Each row of a before or after table is a point. One or more steps were done to the points. Then noise was added and the rows were shuffled. The steps act on columns, c1 being the first. Name the steps. A step turns or swaps two columns, mirrors them in a line or flattens them onto one, adds a multiple of one to another, or multiplies or shifts one. Angles are multiples of 10 degrees, from the lower column toward the higher: turns from -170 to 170, lines from 10 to 170 but not 90. Use the fewest steps. Two steps may share a column if one is a turn and the other turns, adds or multiplies; they go together, in the order done. Otherwise the lowest column goes first.

Before (10 x 3):
[[-4.0  1.2  1.5]
 [ 2.6  1.0  0.6]
 [-3.5 -1.0  0.0]
 [ 4.4 -2.3  5.6]
 [-4.3  1.4  0.9]
 [ 1.1 -1.1  6.0]
 [-3.1 -1.2 -0.7]
 [-2.4  1.2 -0.2]
 [ 2.7 -1.7  6.6]
 [-4.4  0.3  1.2]]
After (10 x 3):
[[-2.7  1.1  0.6]
 [-1.1 -1.1  6.0]
 [-2.7 -1.7  6.7]
 [ 4.4  0.3  1.3]
 [ 3.9  1.2  1.3]
 [ 2.5  1.3 -0.2]
 [-4.3 -2.5  5.6]
 [ 3.5 -0.9  0.0]
 [ 3.0 -1.0 -0.7]
 [ 4.5  1.5  0.9]]
Steps: multiply c1 by -1

Before (9 x 6):
[[ 6.1 -0.9 -5.4  0.0 -1.5 -3.9]
 [-4.4  2.3 -2.6  0.2  2.1  3.3]
 [-1.9 -0.6  0.4  1.5 -1.4 -0.6]
 [-3.3 -1.3  1.8 -0.1  5.5  4.2]
 [ 0.2  2.6  3.3  0.6  3.0  1.3]
 [-1.1  0.9 -0.3  0.0  0.6  3.7]
 [-3.2  0.1  0.0 -2.9  0.4  4.6]
 [ 0.7  0.4 -4.6 -2.9 -1.0 -3.7]
 [ 1.3  1.0  4.9  1.0 -0.9 -2.9]]
After (9 x 6):
[[-4.4  3.6 -4.2 -1.6  1.5  3.2]
 [ 0.3  2.5  5.2 -2.4  1.9  1.3]
 [ 6.3 -2.7 -8.6  0.9 -1.2 -3.9]
 [ 0.7  0.2 -7.3  2.8  1.0 -3.7]
 [ 1.3  0.7  8.0 -0.2 -1.4 -2.9]
 [-1.2  1.1 -0.5 -0.3  0.5  3.7]
 [-3.2  1.0  0.1  2.0  2.1  4.6]
 [-3.3 -0.3  2.9 -3.5  4.2  4.1]
 [-1.8  0.0  0.6 -0.2 -2.0 -0.7]]
Steps: add -0.3 times c1 to c2; multiply c3 by 1.6; mirror c4 and c5 in the line at 110 degrees

Before (8 x 8):
[[ 1.1  0.5 -3.7 -5.9 -2.0 -4.7  2.7 -2.3]
 [-0.1  0.6  2.3  0.3  4.6  0.6  6.4  0.7]
 [-3.2  4.0 -1.6  0.1  4.2 -0.8  2.0 -2.2]
 [ 0.3 -0.1 -1.8 -1.6  1.0  1.5 -0.7 -2.8]
 [ 1.9  1.4  1.9 -1.2  1.0  0.1  0.5 -1.3]
 [-3.5  0.2  1.6  0.7 -3.5 -0.8  0.4  4.6]
 [ 1.5  1.5 -2.4  0.5 -1.1  0.7 -0.6  4.3]
 [-3.6  1.0 -0.4 -6.3  3.7 -5.5  0.0  2.9]]
After (8 x 8):
[[-3.5  1.0 -0.4 -6.4  3.6 -5.4  2.1 -5.4]
 [ 0.3 -0.2 -1.8 -1.6  1.0  1.6 -1.3  5.4]
 [-3.2  4.0 -1.7  0.2  4.3 -0.9 -3.4  3.3]
 [ 1.1  0.4 -3.8 -5.9 -2.0 -4.7 -4.1  3.4]
 [-3.5  0.2  1.6  0.7 -3.4 -0.8  2.9 -8.8]
 [ 1.9  1.5  1.9 -1.1  1.0  0.0 -1.4  2.4]
 [ 1.6  1.4 -2.4  0.5 -1.1  0.8  3.5 -7.8]
 [ 0.0  0.7  2.3  0.3  4.5  0.6 -5.5 -3.5]]
Steps: multiply c8 by 2; turn c7 and c8 by -160 degrees

Before (12 x 9):
[[ 4.1 -1.1 -3.7  0.2 -4.4 -0.1  0.6 -1.6  3.1]
 [-0.9  2.3 -1.3 -4.5 -1.5 -2.9  0.7 -0.6 -1.9]
 [-1.4  5.6  0.0 -0.7 -5.4 -2.7 -5.3 -1.0 -1.6]
 [ 2.3  0.3 -3.5 -2.6 -1.5  1.0 -3.5 -3.0  3.9]
 [ 6.4 -5.0  2.8  1.5  0.3  0.3 -2.4  0.0 -0.7]
 [ 3.3  0.3  0.2 -4.3 -3.6  1.1 -1.3 -3.7  5.4]
 [ 1.7 -0.2  1.0  5.1  2.5  1.5  2.0  5.4  2.5]
 [ 0.3 -0.2  0.5 -1.9  0.1 -1.0 -6.8 -2.6 -5.6]
 [-4.0  3.0 -1.6 -1.6 -4.7  0.2 -1.2 -4.4  0.4]
 [ 3.1 -0.9  0.5  2.2  3.8 -2.6 -1.2  0.2  0.5]
 [ 2.2 -5.1  3.1  2.4  3.7 -4.3 -4.0 -0.6 -1.2]
 [-2.7 -0.4 -0.8 -2.8 -2.7 -2.2 -5.4  0.5 -0.8]]
After (12 x 9):
[[ 4.1 -1.0  4.9  0.3 -4.2  0.0  0.6  0.0  0.9]
 [ 6.3 -4.9 -2.0  1.3  0.2  0.3 -2.3 -2.8 -1.6]
 [-1.4  5.5 -1.4 -1.0 -5.6 -2.7 -5.5  0.8  1.1]
 [ 0.4 -0.2 -4.4 -1.9  0.0 -0.8 -6.6  2.2  3.3]
 [-0.9  2.3 -0.6 -4.8 -1.6 -2.8  0.6  2.9  2.3]
 [-3.6  3.0  1.1 -1.6 -4.9  0.0 -1.3 -3.1  1.1]
 [ 1.9 -0.2  1.2  5.1  2.6  1.4  2.1  1.8 -2.5]
 [ 3.3  0.2  4.0 -4.3 -3.5  1.4 -1.4 -8.8 -3.5]
 [ 3.1 -0.9  0.2  2.2  3.8 -2.6 -1.2 -1.5 -0.5]
 [ 2.0 -4.9 -2.9  2.3  3.7 -4.3 -4.2 -3.0 -1.6]
 [-2.6 -0.3 -0.3 -2.8 -2.8 -2.1 -5.2  2.2  0.9]
 [ 2.5  0.1  5.1 -2.4 -1.4  0.9 -3.5 -2.8  0.3]]
Steps: turn c3 and c9 by -130 degrees; add 1.5 times c9 to c8

Before (10 x 12):
[[ -2.1   4.2  -2.8  -3.2  -1.0   3.7   0.9   1.2  -3.7   1.7  -0.1  -2.5]
 [  3.4  -4.8  -2.1   2.5   1.4  -0.5   0.3   0.8   4.6  -2.6  -1.2   6.0]
 [ -1.0   2.2   3.0   0.2  -0.5   0.6   1.3  -1.6   4.8  -0.7   3.5   2.0]
 [ -1.5   4.3   0.6  -2.8   0.7   0.1  -3.6   0.1  -2.1   2.7  -4.2  -3.1]
 [ -3.1  -2.4  -1.5  -0.7  -0.5   1.6  -2.9   3.2  -0.3  -5.9  -3.7   0.1]
 [  1.1  -0.7  -1.9   1.8  -4.4   2.8   1.3   1.1   1.0  -2.5  -5.5   0.9]
 [-10.2   3.0   3.7  -2.1   3.2  -0.1  -2.2  -2.2   2.0  -1.6   0.0   6.0]
 [ -2.3   2.7   0.3   2.7  -0.9  -0.5  -2.2   3.2  -5.0  -3.5  -4.1  -0.4]
 [ -1.9  -2.3   5.2   3.4   0.3   7.1  -0.5  -0.6   2.7  -1.1  -1.6   4.0]
 [ -3.3   1.6   0.6   0.8  -0.4  -1.0   0.8  -2.8  -1.9   0.9   0.1  -2.3]]
After (10 x 12):
[[-3.1 -4.1 -1.8  2.2  1.2 -0.3  0.8 -0.4  4.2 -2.7 -1.2 -0.1]
 [ 2.6 -2.6 -1.8 -0.6 -0.5  2.6 -5.5  3.3 -0.6 -5.9 -3.8 -0.5]
 [ 1.1  2.2  3.3  0.1 -0.5  1.3  3.4 -1.9  4.6 -0.4  3.5  0.4]
 [ 2.2  4.3 -3.2 -3.1 -0.8  6.2  1.8  1.7 -3.7  1.6  0.0 -0.5]
 [ 3.3  1.5  0.4  0.8  0.0 -1.6  1.3 -2.1 -2.1  1.1 -0.4  0.8]
 [-1.2 -0.2 -2.0  1.8 -4.3  4.5  2.7  0.6  1.1 -2.5 -5.6 -0.2]
 [ 1.2  4.4  0.7 -2.9  0.6 -0.1 -7.3  1.2 -1.9  2.8 -4.1 -0.5]
 [ 2.0  2.7  0.1  2.4 -1.1 -0.5 -4.5  3.3 -5.0 -3.2 -4.2 -0.4]
 [ 1.8 -2.5  5.2  3.3 -0.1 11.2 -1.2 -1.7  2.3 -1.2 -1.6  0.1]
 [10.0  2.9  4.2 -1.9  2.9  0.0 -4.5 -3.0  2.0 -1.7  0.3  0.2]]
Steps: multiply c1 by -1; multiply c6 by 1.6; multiply c7 by 2; flatten c8 and c12 onto the line at 170 degrees

Before (14 x 14):
[[ 2.3  1.0 -1.8  1.2 -3.0 -5.3 -2.0  0.8 -3.6 -4.3  2.9 -6.7  0.3 -2.9]
 [ 5.2  0.1 -3.7 -4.1 -2.6  0.2 -3.2 -0.8 -3.0  3.4  2.6 -0.5  0.8  2.5]
 [-1.6  0.8 -3.1  4.7 -3.0  3.0 -3.3 -4.7 -4.3 -4.6 -3.6 -2.4  3.4 -1.4]
 [-2.8  0.4  2.0  1.7  0.4  3.1  4.4  1.5 -2.1 -0.7 -1.6 -2.6 -0.8  3.2]
 [ 1.7  3.8 -0.6  4.0 -0.6 -2.1  4.7 -3.3 -1.8  3.2  4.5 -1.3  4.1  1.2]
 [-2.3 -3.8 -0.9 -3.5  4.7 -3.9 -2.4  1.2  1.1  2.9 -3.7  0.1  2.3 -4.5]
 [ 1.9 -1.0 -0.6  2.2  1.5 -0.8  3.4 -1.7 -4.6  2.3 -2.7  0.0 -4.5 -0.6]
 [ 5.6  2.1 -3.5  3.0  2.0  2.6  3.1  3.3  1.4 -1.1  0.0 -1.0  4.4  2.5]
 [ 1.4  4.0  1.5  4.6 -1.1  1.2 -3.7  4.1 -1.8  4.1  4.3  0.4  3.5  1.4]
 [ 0.1  0.4  3.6 -2.2  3.0 -3.3 -3.6  1.2  0.7 -0.8 -3.1 -1.7 -3.5 -0.2]
 [ 3.1  0.1  0.4 -3.5 -2.4  0.1 -0.7 -2.1 -1.8 -1.3  3.8 -3.5  2.4 -4.5]
 [-2.3  5.1 -2.0  0.8  2.9 -2.7 -2.2  2.2 -1.6  4.2  0.2  1.2 -0.2 -3.8]
 [ 0.7 -3.9 -3.9  1.4 -0.1  1.6  1.8 -3.6  1.6 -1.6  0.3 -2.0  0.0  0.2]
 [ 0.9 -0.3 -2.7  0.2 -3.4  1.8 -2.6  2.2  2.0  1.4 -4.2 -2.1  2.0 -1.3]]
After (14 x 14):
[[ -2.0   3.7  -1.2   3.8  -4.2  -1.8   4.6  -3.2  -1.9  -2.0   7.6  -1.3
    0.9   1.2]
 [  0.1   0.2   1.1  -3.4  -3.1  -3.2  -0.8  -2.1  -1.8  -4.4  -1.1  -3.5
   -1.3  -4.5]
 [ -3.3   0.4   4.0  -1.6   4.4   0.0  -3.6   1.2   0.7   2.5  -2.4  -1.7
    1.6  -0.4]
 [  1.1   3.9   0.7   4.9  -3.7  -1.3  -3.8   4.0  -1.9  -1.2   9.1   0.4
    0.2   1.5]
 [ -2.9   5.1  -2.1   0.5   1.2   2.2  -2.2   2.2  -1.5   2.6   7.8   1.2
    2.6  -3.9]
 [ -3.9  -3.9  -0.3  -3.6  -0.5   2.3  -2.4   1.3   1.1   5.4   4.1   0.0
    5.2  -4.5]
 [  1.9  -0.3  -2.7  -0.3  -3.0  -1.0  -2.6   2.1   2.0   4.8   1.3  -2.0
   -2.6  -1.3]
 [  3.1   0.4   1.7   1.9   1.0   2.9   4.4   1.4  -2.1   1.1  -2.0  -2.6
    0.0   3.2]
 [ -5.3   1.1  -2.0   0.8  -1.3  -2.3  -2.1   0.9  -3.6  -5.7  -7.0  -6.6
   -2.9  -2.9]
 [  2.6   2.1  -4.1   2.3  -3.5  -5.5   3.1   3.2   1.4  -0.8  -2.1  -1.1
    3.4   2.5]
 [  3.1   0.9  -3.9   4.1  -4.2   1.7  -3.3  -4.7  -4.4   0.3 -10.0  -2.5
   -1.6  -1.4]
 [ -0.8  -0.9  -1.1   2.1   4.8  -1.9   3.4  -1.7  -4.5   4.2   3.5   0.0
   -0.1  -0.5]
 [  1.7  -3.9  -4.1   0.6  -0.1  -0.6   1.7  -3.7   1.5  -1.4  -3.0  -1.9
   -0.1   0.3]
 [  0.2   0.2  -2.7  -4.6  -1.6  -5.1  -3.1  -0.9  -3.0  -0.2   7.4  -0.5
   -2.2   2.6]]
Steps: turn c1 and c6 by -90 degrees; turn c3 and c4 by 10 degrees; turn c5 and c13 by 70 degrees; multiply c10 by 2; turn c10 and c11 by 70 degrees
